Every row gives one point. Each copy is the shape, with its points in the same order, stretched, turned, moved and blurred by noise. Say if it was mirrored as well.

Shape (7 x 3)
[[ 21 -36  -7]
 [-32  78  43]
 [ 22  -4 -19]
 [-14  13  19]
 [-14  -4 -12]
 [-28 -10 -11]
 [ 21  39  -4]]
Copy 1 (7 x 3)
[[ 40 -15  -8]
 [-86  22  45]
 [ 15 -25 -17]
 [-30  -5  22]
 [ -6 -22  33]
 [-19 -25  42]
 [-30 -13 -28]]
Copy 1 is: only turned
Copy 2 (7 x 3)
[[ 35  44 -40]
 [-95 -19  45]
 [ 34  19 -36]
 [-32  16  11]
 [  8  14  10]
 [  1  15  27]
 [ -2  -2 -26]]
Copy 2 is: only turned
Copy 3 (7 x 3)
[[-32 -20  22]
 [ 41  33 -21]
 [-23 -19  -4]
 [ -3  17  -1]
 [-26  17 -19]
 [-33  27 -22]
 [  9 -20 -17]]
Copy 3 is: only turned
Copy 4 (7 x 3)
[[-31 -11  13]
 [ 75  14 -42]
 [-27 -12 -17]
 [ 22   1  -3]
 [  6 -26  -6]
 [ 11 -36   7]
 [  0   9 -43]]
Copy 4 is: mirrored

Shape (10 x 4)
[[ 10  -2 -30  22]
 [-26 -27  -7  31]
 [-30 -38 -25  12]
 [ 24  24   6 -18]
 [ 50 -44 -29 -32]
 [ 50   7 -24  22]
 [-14   8  76 -55]
 [ 94  26   0   9]
 [-10   6  45  29]
 [ -5 -31  42 -18]]
Copy 1 (10 x 4)
[[  1  17   0   9]
 [  2  -6   9  36]
 [-12 -19  15  20]
 [ 10  -3 -30 -22]
 [ 20  -9  26 -30]
 [ 29  30  -2   5]
 [ 12 -64 -58 -36]
 [ 56  39 -19 -14]
 [ 32  -7 -31  35]
 [ 24 -37 -13   7]]
Copy 1 is: mirrored
Copy 2 (10 x 4)
[[ 29 -19 -12   5]
 [ 36   1  29 -21]
 [ 17  -2  18 -50]
 [-19   7 -31  14]
 [-71 -56  -6 -34]
 [ 12 -44 -20  40]
 [-75  56  15 -14]
 [-26 -57 -27  78]
 [ 22  21  35  32]
 [-46  10  40 -23]]
Copy 2 is: mirrored
Copy 3 (10 x 4)
[[ 18  45   4   0]
 [ 34  47  65  -6]
 [ 59  31  55 -37]
 [-23 -19 -37  10]
 [  3  -6 -10 -95]
 [-23  43 -18  -1]
 [-35 -78  12  12]
 [-82  22 -62   4]
 [-28  26  48  41]
 [-13 -16  47 -19]]
Copy 3 is: only turned
